Each row is a point. Any point is a mix of the corners, with weights that add up to 1. It lies inside the corners' shape when no weight is negative. Say inside or outside, and name the corners with a negative weight.
In the rows, 128 means zero.

Corners:
(1): [ 92 146  49]
(2): [126 106 139]
(3): [154 112 170]
(4): [128 135 176]
Points:
[133 107 130] => outside (4)
[126 109 139] => inside
[102 138  73] => inside
[123 112 130] => inside
[117 140 130] => outside (2)

Corners:
(1): [ 99  93  47 106 123 181 196 142  49 113 197]
(2): [174 138 145 184 178  94 118 134 147 136  98]
(3): [170 137 125 159 139 103  90 140 164 163 109]
(4): [113 172 160 134 157 136 109 137 126 133 121]
(5): [ 78 110  99 135  90 188 165 131 100  88 174]
(6): [ 93 112 131 109 106 198 147 108  78 130 214]
(7): [142 145 197 131 113  84 145 101 197 159  93]
(8): [126 106 128 150 176 104 127 147 121 145 120]
(9): [111 125 115 132  96 141 149 111  90 132 162]
(10): [100 164 160 150 146 108 130  88 162 151 123]
(11): [109 144 133 136 122 128 142 158 136 136 178]
(12): [117 110 125 122 135  99 127  88 136 119 131]
Points:
[129 139 142 147 129 128 125 125 132 142 137] => outside (1, 12)
[120 129 129 134 126 129 137 116 126 132 147] => outside (8)
[119 122 132 130 134 114 131 106 133 128 135] => inside
[127 144 157 140 141 107 122 118 147 146 126] => outside (1, 5)
[124 132 134 136 138 121 135 121 127 140 140] => outside (5)

Corners:
(1): [128 133 149 110 148 149 165  75 150 127 120 139 166 129 133 121 139 120
 115 103]
(2): [116 135 121 122 135 182 133 158 100 131 107  78 140 147 136 108 165 191
 167 102]
(3): [142 108 160  98 155 173  91 108 146 139 158  80  92 129 125  76 151 139
  88 100]
(4): [ 48 106  54 135 181 110 166 114  61 126  91 119 145  89 161  92 192 100
 105 184]
(5): [104 165 162 152 123 103 114 134 101 170 121 104 156 103  92  92 111 133
 131 125]
(6): [157 133 113 147 156  85 214 132 105 158 147  93 125 117 106 173 130 142
 127 120]
(7): [133  89 129  84 151 140  90 173 129 137  86 133 118  99 150 115 126 152
  94 128]
(8): [216  93 211 143  98  57 188  91 134 132  80 107 150 105 128 133 117 160
 102 152]
(9): [147 123 158 160 145 145 161 121 124 159 148 103 144  82 119 123 107 107
 148 112]
(10): [113 156 150  57 116 171  85 113 187 117 117 193 123 107  90  83 117 125
  88 141]
(11): [102 166 150 146 185 121 161 125 105 135 117  89 140  95 147 134 161 131
 103 127]
(12): [136 127 135  69 117 102 135 121 117 104 108 201 135  70 115 130 126 122
 130 160]
(13): [157 130 103 101 116  94 188 147 106  92 126 125 114 109  90  96 134  77
 155 106]
(14): [121 203 141 193 117 150 121 159  87 145 162 143 167  95 146 133 115 146
 141 102]
(15): [136 143 174 120 165 116 136 136 173 146 114 107 135 119 114 136 187 122
 121 115]
(16): [160 113 156 101 120  81 186 143 145 148  97 106 129 118 184  70 171 157
 136 123]
(17): [136 177 134 126  71 108 181 118 100 100 153 147 124 129 138 131  92 100
 159 127]
(18): [135 135 197 126 135  78 169 108 163  94 164  84 173 140 112 142  94  92
 137 103]
(19): [141 140  83 132 115 109 149 112 122 125  83 146  88 103 108 108 132 165
 141 115]
(20): [125  85 196 172 165  81 164 146  92 127 120 153 130 119 107 139 107 155
 103 116]
(21): [ 80 144 129 126 102 169 127 126 133 143 133 116 146 106  98 162 135 172
 125 114]
Points:
[128 133 157 141 137 118 152 122 121 137 125 125 140 111 123 122 129 140
 124 121] => outside (7, 13)
[124 140 131 127 133 133 140 126 113 132 125 128 130 106 116 117 133 129
 124 124] => outside (16, 18)
[134 141 154 123 132 118 149 127 130 133 126 118 137 111 120 120 131 133
 126 117] => outside (4)
[139 144 174 131 128 123 137 142 139 142 134 106 138 118 113 119 127 139
 125 111] => outside (1, 4, 12, 19)
[116 128 135 130 142 134 155 118 111 129 136  97 137 122 120 122 129 126
 119 120] => outside (12, 14, 15, 16, 19)
[130 134 137 126 143 122 163 116 124 135 124 121 141 113 126 126 137 130
 122 120] => inside
